Each row is a point. To make a cloud, some directions were put in groups of two or more. Within a group, all points are equally far from the middle, so they leave a hole (a ring in 2 directions, a hollow ball in 3). The other directions are filled evenly. Then the cloud was stretched, turned, moved and blurred a little. Count the holes, and give their numbers of directions, smallest first.

Cloud (13 x 2):
[[ 62  -1]
 [ 20 -16]
 [ 41  -4]
 [ 70  32]
 [-61 -35]
 [ 23 -84]
 [  6  36]
 [ -1 -53]
 [  9  16]
 [ 43 -33]
 [ 12 -15]
 [  1  18]
 [-25  -9]]
Holes: 0

Cloud (21 x 3):
[[ 24  -5  59]
 [-54  49  65]
 [ 65  23  22]
 [-61  17   1]
 [ 58 -12   1]
 [-11  -6  76]
 [-12 -26   3]
 [  4  25 -64]
 [ 29 -23 -19]
 [ -5  15  31]
 [ 31  22  59]
 [ -3  13 -63]
 [-26  19  46]
 [-11  48  38]
 [-45  26  51]
 [  4 -37 -21]
 [-58  10  33]
 [ 34 -20 -51]
 [  5 -50   3]
 [ 30   5 -45]
 [-19  30 -38]]
Holes: 0

Cloud (30 x 4):
[[ -1  19  34  53]
 [-56 -22  -3 -35]
 [ 22 -44  58   3]
 [-38  30   2  43]
 [  4  13  36  52]
 [-40 -58  17 -48]
 [-20  35  19 -23]
 [ 32 -20  46 -31]
 [-54 -29 -24 -21]
 [-11  15  79  -4]
 [-39 -79  40  11]
 [-30  22  45 -30]
 [-69 -17  17  43]
 [-22  37  15 -19]
 [ 27 -21 -24 -19]
 [-10  22  67 -20]
 [-31  32   5  45]
 [-24 -63  12 -49]
 [-58  10 -17  13]
 [-11 -76  43   7]
 [-17  42  -6   7]
 [-31  31   8  47]
 [ 22 -48  33 -40]
 [ -8 -74  42   9]
 [ 15 -44  27  36]
 [-39 -79  45   2]
 [ 30  12 -14  -7]
 [  3 -69  48 -22]
 [-55 -33  16 -43]
 [-47  19   1 -19]]
Holes: 2 (2, 2)

Cloud (49 x 6):
[[-30 -27  14  28  62   7]
 [-68  -4  41  28 -21  62]
 [ -4 -47 -56   0 -19  20]
 [-34 -55  32  -2   2   5]
 [-28 -26  39 -21  31  20]
 [ 19  28 -76   2  36  -7]
 [  6 -33  32 -31 -24 -43]
 [-76 -52 -34   2  23  58]
 [-31  51 -21 -12   9 -21]
 [  4  -7 -23  17 -76 -14]
 [-66 -17  27  10 -19  27]
 [ 50   5 -53  25 -37 -70]
 [ 10 -10 -71 -29 -30 -39]
 [-29 -29 -41  -6  67 -31]
 [-44   3  58  40  -7  49]
 [ 31 -25 -53  29  -7  12]
 [-23 -46 -66 -14  51   3]
 [ -7 -21  61  -8 -16  -3]
 [-26 -19  55  31  28  -4]
 [-63 -28   5   4  41   0]
 [-22  37  -6  35 -70  -1]
 [ 33 -39 -15  13  27 -20]
 [-17 -41  12   6 -45  50]
 [-47 -28  38 -10 -10  39]
 [ 23  38 -38  37 -65 -67]
 [ 14 -51 -63  35   7 -25]
 [  0  32  11  25  32   4]
 [ 22  -9  45 -25 -40  -1]
 [ 39 -28 -51 -13 -17 -37]
 [ 46  41 -49  15 -54 -74]
 [-26  19  11 -44 -45  31]
 [  3  32 -58  24  26 -63]
 [ 25  11 -78  18  19   2]
 [  0 -41 -41 -12 -28  27]
 [ 58  24 -38 -33 -51  16]
 [-41  44   6  33 -35  24]
 [-56   6  45  46  -5  10]
 [-62 -43   1  -4 -16  56]
 [ 37  -1 -27 -14 -66 -50]
 [-45 -10  15 -41  34  39]
 [ 14  23 -71  43 -16  21]
 [-39  40  22  19 -41  26]
 [ -3  57 -40  -1 -42 -67]
 [ 11   6 -91  12  17 -40]
 [ 10  56 -11  25 -67 -23]
 [-59  -8 -46   5 -21   0]
 [-27   2 -41  42  56  16]
 [ 31   0 -32  47 -14  41]
 [  3 -32 -57   7 -41 -57]]
Holes: 1 (4)
